Each wall is flat, endless, passes through zero and stands at right angles to its row. A trip goes straight from one point to another. Which walls does it cross, in order?

Walls:
(1): [ 12 -15]
(2): [10  8]
(3): [-19 -30]
(4): [19  3]
(5): [-10 -12]
(6): [19  9]
Trips:
[-21 -21] to [-6 73] -> 1, 3, 5, 2, 6, 4
[ 18 -17] to [-37  62] -> 5, 3, 1, 4, 6
[45 29] to [ 12 -63] -> 3, 5, 2, 6
[-31  28] to [-11 -85] -> 5, 3, 1
[ -7 -50] to [-42   8] -> 1
[-21  22] to [-11  38] -> 2, 6
[-50  22] to [ -6 -30] -> 1

Walls:
(1): [ 15  -2  -6   8   6 -60  26  28  18  12  27]
(2): [ 36  19 -31 -21 -15 -32 -47 -30 -26  -7  30]
(3): [  1 -19   4 -27  10 -15 -27  -9 -14 -33  42]
(4): [  8  -8 -31  59  26 -40   8  27  19  48 -20]
Trips:
[ 60  27   9  11 -11 -13   8 -18  71  16 -39] to [ 54  21   3  20  -3   2   7  64  28  30 -72] -> none
[-41  26 -68  20  12  39  -3 -14  41  -2  -2] to [ 19  33 -35  -7   4 -30  43 -24 -23  13  16] -> 2, 1
[ 35   5  -2  18  77 -40  -5  11  17  30 -67] to [ 55 -12 -36   9  14 -15   4 -19  42  36 -57] -> 2
[ -4  -9  -2   7  17  -2 -52  -9   9  47   4] to [-15   0 -11  75  22 -27  30 -14  -5 -14  16] -> 3, 1, 2
[  9  15   1  64   8  44 -38 -65 -14 -19  30] to [-32  -7 -15 -15  16 -55  13   1   1   1  45] -> 1, 4
[ 18 -17  42 -34  46  13  26  -9  13  28  29] to [ 13 -29  36  12  43 -55  18  38  13 -59   6] -> 4

Walls:
(1): [ 34 -34  -7  -7  41  38 -47 -29  21  12  -2  18 -21 -29 -43   2 -11   5
  -7  11 -65  40  30  -7  16   1 -28 -22  15 -23 -58  30]
(2): [ 41  37  29 -56  -5  -7   8 -11 -37   0  -5 -14  21 -12  28  -6  12  11
  -8   3   8  -6 -53   2 -80   4 -16  38  -4  -9   7   7]
(3): [ -5   8 -10  13 -35  24 -21  33 -24  -7  13  12   6  22 -10 -47 -49   1
 -16  30  12 -31  17   9 -21  16  -4  10  13  13  -1 -46]
(4): [-11  56  15 -20 -27  36  46 -13   4  -2  27 -12  64  62  13 -12   9  41
 -74  28 -26  61  28  52  -6  19  49 -11  13  -6  23  26]
(5): [ -1  35 -32  14   8  33  69  -5   4  40  15  13   1 -33 -59 -24  23  25
 -37 -50 -35 -32 -16  44  -6 -62  -7  42 -16  21 -31  34]
(6): [ -5 -19  25   2 -23  13 -10 -30  44 -15 -39 -48  -5 -10 -17  -1 -30  -8
 -24  40  -1 -37  14  -7   0  60 -20  45  -1  -6 -39 -16]
Trips:
[-12 -43 -12  21 -19  21  41   9   0  11 -13  58  14  21 -20 -49   0  74
  32  39  86 -60 -35  36 -58  28 -17 -14 -13  10 -25 -26] to [ 21  29  44   0  27 -29  43  35 -27 -12   4 -11 -28  18 -30 -40  10 -38
  32 -45   8  -8  -7 -50  29 -36  47 -37  21  23  54 -27] -> 6, 2, 5, 3
[ -7 -11  -2  16  -2 -17 -30   7  16  26 -14 -18 -11  41  32  31  15 -41
  28  37  19  24   5 -27  -2 -13 -37   4  54  17 -19   5] to [  0  19 -24  11 -28   6  55  13  51 -29  26  42 -57 -28 -20  33 -21 -92
 -21  -5  -2  16 -29   2  -6 -20   3   2  41  69 -29  13] -> 5, 6
[ 31  43  34  14   3  -4 -14   4 -30  -3  10  23  11 -18 -15  -6  -6   3
  23 -34   0 -35  42 -40  77 -36  -5  -9  50  41   1  25] to [ 60 -13 -18   4 -48  -1 -28  51 -42  59  72 -15 -16  25  77   1  59  38
  -6  24  21 -17   8 -15  -6 -39 -13 -28   9  -5  20 -32] -> 3, 1, 5, 2, 4
[ 30 -32  26  58   2 -20  -3   4   1 -25  11 -10  -8 -53   4  -9 -19  30
   2  54 -34  -8 -24  44 -31   3  19 -28  -9  17   7 -29] to [ -8  -6 -33   3  49  13 -11  35 -21  17 -38   4  18  -9   4 -70 -27  11
  12 -21   6 -25 -15 -66 -31 -29 -49 -10  39 -15 -20 -13] -> 5, 6
[ 17  -7  22   7  16  11  -2 -18  10 -54 -48 -24  -2  31   3  41 -43 -28
   0  21  41 -32  -2 -21  -5  58  53 -36 -28  -6 -41 -10] to [ 31  -3  47  46  -4 -25   2  -9 -15 -33  -6  34  18  49 -22  19  61   8
 -42  -6   8 -17  -5 -38 -52  16 -16 -68 -21 -42 -44   5] -> 2, 3, 1, 4, 6

Walls:
(1): [-70 -52  44  13 -42 -33  25  -8  14  30   5  -5  46  50  -8  28   8 -55
  24   2  -6 -46  -5  26   2  -1 -60 -43  11  15  -3 -46  -4 -82  19 -20
  -1  19  29   1 -39 -34  -9  23 -12  28  16  41]
(2): [ 25 -58 -29  -6   7 -23  -7   9  -6 -21 -25 -18 -15 -19  26   3  33   4
  31  51 -55  26 -53   3 -44 -12 -36   7  40   2 -27   2  -5 -13 -33  42
  53   7  21 -19 -44 -13  -8  36   8 -10  -8 -56]
(3): [-29  32 -40 -13 -18   9  10 -40  10   3 -36  13  37 -31  18  -6  75  28
  22  -6 -53 -17 -30  -8  28 -35 -42 -21  13 -28 -13  39  50  32  -5  -3
   5   5 -30 -22 -11 -37  37 -26 -35 -24 -20  45]
(4): [  5 -15 -22  -4   2  30  15  21  27 -20  16   0 -16 -37   6   5  11  16
  22  54  17  45  11 -49  32  39 -46   6  30  -9 -38  21 -31  -4  19 -23
 -49  12  94 -22   2 -21  29  29 -42  29  20  18]
(5): [-28 -36   1 -42  57   3 -40   8 -37  64   3  19 -25 -30  22  23  67 -13
 -10  81  40 -27  -9 -31 -43  16 -29   8  14  15 -41 -23 -32  11 -37 -27
  33  31  -6  27  51 -39 -80  29  18 -75 -44 -29]
(6): [ 19  -7 -16  -6  -7 -67  22  28 -51  39 -20  20  40  14 -11  -8 -78   2
 -16  14 -16 -15 -61 -18  38 -16 -40 -46  -1  33  15   7   8  22 -13  83
 -17 -14  -3  29  16  12  35 -35 -27  21  -3   7]
(7): [ -9   5 -40 -49  25   4   9 -30   9  52 -16 -46 -11 -15  37  -3  47  -9
  11 -55 -23 -58  24  -3 -20 -33  42   2   3 -14  -8 -34  51 -23 -45  15
  -8   6 -54   4  32 -53  16  56  12 -16  13   3]
(8): [-48  -5  34  50  -4  11  77  16 -10  12 -37   4  50 -10  13 -42 -27  -1
 -40 -13  23 -26 -39  53 -45  28 -28  -9  -8   4   4 -22  -1  -4  12 -21
  -2 -55 -55  39  -2 -15   6  15   2 -19  28 -19]
(9): [ 29  -2 -34 -36  -8  -3   7  -1 -10   1  30  -9   7  17  19 -42 -24 -12
  -9  23 -10  30 -16  -7  40  -3  23  14 -50 -34 -37 -31  32  22 -27 -49
 -22 -21 -37 -22  31  28   2  18 -11 -27  33   5]
Trips:
[ 21   5  10   0   1  10 -37  18 -53 -54 -41  15  14  17 -40 -33 -10   6
 -28  20 -20 -12 -16 -21  -8  12  19 -15  15  -5 -21 -56   7 -46  -8  -2
 -25  -7  32  -3 -34  11  10  -4 -19 -10   4  37] to [-24 -22  23 -52  11  25  -7  53 -75  30  26  21  -6 -11  30  37  -8  14
 -24 -57 -13 -21  28   7  20 -31  37  -9  30  56  20  26  -2  12  15  89
   5 -62  28  -1  36  16   3  34   8  20 -10  -4] -> 9, 4, 2, 1, 7, 5
[  9 -23  10  28  54   4   7 -45 -21   5 -17  -5  31 -25  20  13  23 -21
 -36 -22  47 -37 -46  29  59 -20 -28  51  28   1 -11  12 -41 -26 -17 -55
  18  -3   5 -48   0  30 -36  17  15   9 -22 -34] to [ 12   6 -18 -26   1 -32  -7 -41   4  16   0  32 -54  -1  10  -2  26   1
  15  17 -28  38  84  -7 -68 -27  41   7 -15  -9 -29 -24   0 -74  -7  33
  31 -47  20  14  37  42   1   2  22  29 -15   2] -> 7, 8, 1
[ 34  14  89 -58   4 -39  27  26   4  33 -11 -30  28  27  14 -16  52 -50
  -5  22  29 -25 -13  -7  15  14   4  12  23  -6  -6   2 -28   7 -34  18
  -4 -16  26  12 -38  24  -6 -23 -25  30  45 -24] to [ 34   9  38  63   9  47 -21  31  -2 -11  36  18  -7  17  -8 -36 -21   4
  25  11  14  40 -29   4 -39  38  34 -24 -24  48  13   1   0   8 -26   7
  41 -49   3 -60 -32   4 -14  11  -4 -46  37 -53] -> 9, 4, 1, 6, 5
[-17   3   7   2  48  13 -17  -1  33  -3  -1 -10  43  -1 -49   8  32 -35
  17 -58  -8  28 -24  28 -51 -24  50 -11   9  54 -18 -23 -37 -28 -19  -8
  33   6  15 -10 -19  -8  18  -8  11 -21  -9  27] to [ -9 -16  -7 -44  24 -12 -67   7 -33  17  32 -30  49 -30  40  -7 -19  16
  -3  39  47 -18 -18  37 -33 -14  62 -36 -23  16  17 -16   6 -10  28  26
  55   9  18  47 -17 -11  34   8 -42  21 -58  18] -> 8, 6
[ 50   0  52 -39 -36   0  14  28  25 -43   2 -60  -4   4  -4  18  -2  17
  16  30  17  57 -13  33 -19 -18   0  35   5  -9 -20  35 -33  -2 -32  10
  31 -32  -1 -15   5 -31  19 -60 -14   5 -16  -4] to [-11   6  -2 -34  -9  -8 -25  21 -81  10 -34 -53  10  34 -23  -9  -3 -14
  16 -25 -21 -37  47 -25 -37  31 -12  -9  15   3  30  30  36  10  25 -17
  26 -18   3  10 -26 -65 -15  10   1   9 -44  -7] -> 4, 3, 5, 7, 1, 6, 8

Walls:
(1): [-49  12  -3  22 -11 -18 -15  62 -38  39  30 -17  -8  16  42  16  23  31
 -60  27  -6 -19  -5   3 -64 -39 -28  -4 -79  17 -38  19 -18  -8 -15  32
  66  15 -18 -16  45 -47  29   6  31   5  13 -21]
(2): [-36  40 -37 -11 -33  22 -28   8  22 -22 -12  35  11  17  35  19 -18  26
   7 -15 -16  17  25 -27 -24  39  -1  -7  37  29  41  -6  -1 -32   3  -9
  34 -21 -10  12   7  18  11  17  -8   2  -3   2]
(3): [-37  -6 -15  18  21  -8 -16  -3  32 -34  -8 -15 -28  27  22 -15 -16 -20
 -16 -11 -15 -28  53 -38  24  63 -30  20   3   9  18   8 -50  -5  51  -9
 -12  34  19  20 -21  13 -12  10  -4  -9 -14  49]
(4): [-17 -20  -9 -24   8 -49   8  14   6  -7  12  28  -9 -53  -3   1 -12 -59
  -7  -7  23   3   4  39  16  43 -35   6 -58  34   7 -35 -10  20 -48 -16
  10  -9  -4  13  28  -8   2 -26  -4 -11  30  -2]
(5): [-52  40  -6  -4 -12  16  15 -21   7 -44 -13  12 -15  18 -25 -34 -64   9
  39 -29   8  -5 -67 -33 -25  95 -30  14  59 -51  48  26  -3 -34 -23   4
  23 -53  10   8   0 -40   8  11 -43  20 -21  -7]
(6): [ -5  -1 -20 -21 -44 -52 -27 -22 -12  -6 -19 -10 -17 -21  20  10 -50  10
  13  -2  19  10 -25   5   7  28 -26  16  -6 -11 -29  -8  20 -17 -12 -23
  25  32  -7  -1 -16  27 -12  22 -51  13 -34 -19]
(7): [  7  39   5  41 -27   1  11 -20  16  17 -20   6 -16 -38  31   1   3 -42
 -41 -28 -23 -59  53  38 -11  13  20   4 -39  -2  19   0   6 -17   6  29
 -20  13  34 -12  28  -5 -23   9  40 -21 -21   0]
(8): [ -1   8  36 -27  14   2  -8 -32 -25  23   1 -12  19  -4  -9 -35  26 -24
 -22   6  55 -24   3  17 -53  -3 -16 -28  43 -29 -11  -6 -50   5  13 -41
 -25 -49 -55  12 -38   3 -33 -46 -31 -58  25 -38]
(9): [ -9  48   6  39  36 -33  23 -47  26  -4  22   9  -7  34  -3  16  -9 -30
  16  31 -30 -36   0  15 -29 -24   6 -35 -20  25  17  -1  29 -35 -40  71
  22 -15 -20 -27  24 -12  21  53  27 -27  30  -3]
Trips:
[ -6  20 -23 -27   7  18 -14  -6 -29 -21 -22 -21  -6  11   3  -8  46   5
   9 -23 -18  20  -6 -19 -69  27   3 -37   3 -57  -3   5 -18 -39  -2  47
   8  32 -40 -26  33  39 -32  15  -5  31 -25 -42] to [ -2 -37 -28 -25  33 -29  -2 -11  -9  -4  36  10 -36  -2 -13  -4   7  -8
  38  30  31  56 -17 -15  -5  21  10 -29  12  -4  42   2  35  -9   6 -29
  24   7 -42  13 -28  24  32  12  39  -1   1 -11] -> 7, 1, 4
[-24   7  16 -18 -52   8 -23  30  32  -2   9 -21  26 -16  27 -49  32   4
   0 -23  28   8   9  14   0  -5  14 -16 -40  -1  -6  54 -10   5  31  47
  10   3  21  19  12   0   7  -2  24 -32  40  31] to [ -5   4  -9  20   2 -17 -10  49  59  -8  -8   1   5  -1  -9  -9  29 -41
 -16  38  -2 -15  -7  24   4  -2   3 -33 -31 -14 -29   1  60  -7  -1  -3
 -11 -27   7  41  18  29   4  -5  -1  -8 -27 -29] -> 2, 9, 3
[-34 -12 -30  38 -27  23  12  40  51  13   1  10   4 -14 -51  53  31  -5
 -25  -7 -13   8  17 -26  -2  27   7 -23 -25 -61 -34  47  45 -33  -1   1
  36  18  -4  15 -36   7   4   1  16  48  32 -75] to [ 30  56 -17  -3  15  28 -15 -38 -10 -18  21  -1 -33 -37 -13 -18 -58 -42
  11  33 -17  34 -20  22  -2  29 -40 -24  -8  38 -38  26  19  12 -31  14
   6 -32   6   0  54  -5  19   4   5  52 -60  37] -> 9, 4, 1
[-16  -5   6  56  58 -28  38  26 -26  23 -18  -5 -22  44 -35 -26  -6  17
 -11 -26  -3  13  -1  35 -29  34  52 -23 -17  -3   4 -50  38  26   3   9
  41  -9  41  -4  29  19  15  34 -22  -3   8   4] to [-15  -6  -4   9   2   5   4  41  27  35   5  -4 -11 -24  26  23 -21  19
  10  52  23 -15 -13  42   0 -29  -4 -17 -22 -23 -22   5 -47  30  22  19
   9  -1   3  -2  35 -18 -18 -46  39  28   1  35] -> 5, 9

Walls:
(1): [  8  22  -6   8  -2  50  -6 -29  16 -12   9  37 -47 -35  38   2  -5 -10
  30   2  33  22 -37 -26 -40  -7 -17 -25  15 -47  50  52 -16  79  20  28
 -15 -26   1  39  26  23  14  24  21   2  -6 -27]
(2): [-39  23  20  38 -12 -13   9   5  31  21 -17  53  39  51 -57 -13  16  26
  52   4 -10 -40 -14  11  -7  -6  41   1   0 -28 -45 -31  -2   4  47 -30
 -19   6 -11   8 -13 -36 -23   3   2  17  -8  -3]
(3): [ -2  23  16  36 -12  12 -17  12  -3  23 -28  -7  33  16 -13   8 -12 -54
 -20  23 -17 -31  -5 -24  -4  33  17  -3  -3  19  35  24  36 -16 -42  57
 -41  -3  15 -11  36  -6  31   8 -21  -3  -9 -56]
(4): [ 21  -6 -32  57 -44 -21  -7  12  12 -24   8  -7  -8  48  22   0  -3  44
  10 -50 -50   7  27  23  11  54 -28  34  23  -7  72  11 -13  17 -34  28
  29  -4 -18  53  -3  31 -31 -20  47  22 -15  15]
(5): [ 10  20  43 -44 -45  47  35 -29  18 -18  23 -35  23   9  20  11  -7   6
  -2  -6  25 -15   4  -8   4  19 -16 -20  35   1 -14   3  46 -35 -36  24
  -8 -18 -30  11 -11 -75  33 -18  -7 -22 -19  25]
(6): [ -1 -26  -4  30 -57  29 -25   2 -12 -28   8  16 -15  -6 -14  19 -42 -33
 -11  24  -8  10  65 -24  28  -9  21  -4 -16  11  11 -23 -40  -7 -40  60
 -23  47   9  27 -32  32 -10  11  -7 -12 -41  47]
(7): [-57  34 -27 -41  17  -5  31 -34  17   3 -15 -28 -36   3  -9 -16   4 -22
 -12 -18   0 -29  39   5 -20  -8   0 -47  24 -16  39 -49 -31  95  -1  18
 -20  39 -45  51   0 -63  50 -45 -48   1   1   1]
(8): [ -8  35  -6  17  -2  37  10  27  23 -16 -46  41  42  -5 -41  36  23 -13
 -34  32  21 -16  39  58  -3 -13   4  -7   6 -24 -24  30   8  45 -57  -7
  17  17  18 -35  23  -3  -2 -33   3   4 -35 -13]
(9): [ -7 -49  34  -8  60  22   5   0   0   7   7 -27  -6 -32  19 -18 -51 -28
 -47   9  40  14 -39  -7  18 -24 -11  39  30  12  -7   0  38 -16  -4   3
 -22  20   0  20 -55  14 -11   7 -18   4  -7  27]
(10): [ 28  12 -29 -45  -9  20 -32  15 -12  38 -24  -6 -30  20   0 -16 -17  40
  11 -12  10  20 -15  29 -22  -9  -1 -21 -47   4  26  23  14 -24  36  -2
  -9  19  10  23 -12  -3 -61  -2  20  18 -24  25]
Trips:
[-28  -6 -37   1 -79 -32   3  18 -10   2   8  14 -12 -23  10 -10   8 -29
   9 -38 -75 -11  -1  -4 -41  61  15  19  24   5 -51 -17  27 -28  16 -14
  30 -26  -4 -33 -56 -24 -50 -43 -32   9  10 -38] to [-22 -20  11  -6   9  18 -64  36  20 -18  70  20  17  -7 -15   6  17 -39
 -28 -22 -19  -5 -16  -7  43 -22  50  18   6  -3  30 -38  43 -36 -37 -14
 -14 -45  41  11 -50 -10  10  14  48  24  -8  21] -> 3, 6, 9
[  9 -61  34 -43 -31   5 -14  25 -17 -18  -7  11 -52 -40   1  20 -24  44
  -4  -7 -64  46 -35  23 -47 -30  63  45  19 -23  12 -33  41  60   7  22
  -3 -63  17  44  38  58  23 -40  12   5   8   3] to [-18 -59 -50  -4 -48  12   5   2   2 -54 -10 -40 -13   1  41  22 -46 -51
  -8 -12 -29  63 -18 -36  22  47  38  -9 -29 -41  23   6  28  17  34 -50
  13  44 -44  25   4  14   5 -21 -24 -43  -2  54] -> 6, 7, 5
[ 36  50  -2  20 -33 -15 -12  18   5  14 -27  27 -46 -19   7   2  10 -24
 -34  13  -2 -60 -10  25   7 -61 -43   2 -38 -16  21 -23 -10  27 -31  16
  -6   1 -22   4 -49 -18  27  10  18 -12  12 -23] to [ 32 -10   4  24 -61 -38 -29  18  15   4   3  -9 -27   1  39  20   0   1
 -18  28   5   0   1 -31 -28 -11 -55 -19  -2  15  36  32  32  26 -13 -23
  15  -9  13  36  -7  17  37  -6 -50  32  50  21] -> 8, 5
[-19 -51   2   2  13  31  -1  13  -5 -30  55   4  43  45 -12   0  15 -21
 -28   0 -18   8   3  24  54   2 -18  -2  -3  27 -22  39   4  42   6  53
 -28 -11  24   0  10 -61 -20  34  -7  18  -7 -61] to [ -6   0 -13 -11 -39   4   0 -29  16 -52 -10  16  -7 -17 -43 -33 -45  34
 -10  29   0 -13 -37  34  50   8  10 -24 -15 -40  14  34  20  45   6  18
 -29  20  -4  15 -48  12  -1 -30 -47  -4  35  17] -> 1, 7, 4, 10, 3
